Each point is reached from the start by the listed moves, each made once or not at all, plus a little noise. Is the number of moves made odd or even? Then give how often each move was made.

Moves:
(1): [ 15   2 -56]
(2): [ 60 -18  13]
Start: [-14   5   4]
Points:
[-16   9   5] -> even (0, 0)
[ 45 -12  19] -> odd (0, 1)

Moves:
(1): [-19 -32  16 -21 -14]
(2): [-24  38  15  20  17]
(3): [ 24  21  27 -11   4]
(4): [  9  -5   9  15 -17]
Start: [-18   7   5  16   6]
Points:
[-53   8  45  29  -8] -> odd (1, 1, 0, 1)
[ 5 27 31  6  9] -> odd (0, 0, 1, 0)
[-60  16  38  14   9] -> even (1, 1, 0, 0)
[13 25 39 20 -9] -> even (0, 0, 1, 1)
[-35 -24  24  -4  -9] -> odd (1, 0, 0, 0)

Moves:
(1): [ 23   9 -19 -14 -15   1  19   6]
(2): [-24 -11  -2   7  20  -3  17 -23]
(3): [ -1 -11  12 -16 -16 -15 -14  -9]
(4): [ -7  -7  17  13 -20  -1  10  -3]
(5): [ 33   2 -36  35 -18 -28 -12  43]
(6): [ 10 -22 -18  12 -18  -5  -4   6]
(7): [-33   1   4   8  35  -5  39  18]
(8): [ -6 -13  10  18   9  -1  31  -3]
Start: [ -8  16   2  -5   5   5 -18   4]
Points:
[ 27 -12 -58  46 -47 -30  13  34] -> odd (1, 1, 0, 1, 1, 1, 0, 0)
[  1 -15 -36  34 -13 -51 -10  60] -> even (0, 0, 1, 0, 1, 1, 1, 0)
[ 17  -1  -5  27 -51 -40 -33  35] -> odd (0, 0, 1, 1, 1, 0, 0, 0)

Moves:
(1): [-39  -6 -12   0  24 -22 -21  17 -26  14   3  -1]
(2): [ 9  4 15  9  9 14 33 -5 -6 23 24 11]
(3): [-6  2  4 -4  5  6 -2 -8 -9 -1 -7 -8]
(4): [ 6  2 -1 -3 12  8  4 12  5 -6  4 -6]
(5): [ 6  3 -2 -3  0  8  2  6  5 11 -7  1]
(6): [ -7 -15   1   7   0  11  15  -2   0   3   4  10]
(7): [  9  -4 -13 -21 -25 -17  -6   4  10 -24 -15 -13]
(8): [-6 -6 16 -5  9  9  7 -3  0 15 22 19]
(9): [ 12  11  11   3 -27  18  12  -3  13 -15  -3  -3]
Start: [ 14  13   8  -9 -10 -15   2 -10 -12   5   0  -3]
Points:
[ 19  16   8 -13 -11  -8   3  -2  -5  16  -5   0] -> odd (0, 0, 0, 0, 1, 0, 0, 0, 0)
[ 36  24   7 -35 -60  -2   8 -10   5 -23 -29 -23] -> even (0, 0, 1, 0, 1, 0, 1, 0, 1)
[  6  15  21 -29 -21  -5  28   5 -16  28  24  15] -> even (1, 1, 0, 0, 1, 0, 1, 1, 1)
[-13   9 -18 -40   7 -30 -23  22 -26  -3 -22 -29] -> odd (1, 0, 1, 1, 1, 0, 1, 0, 0)
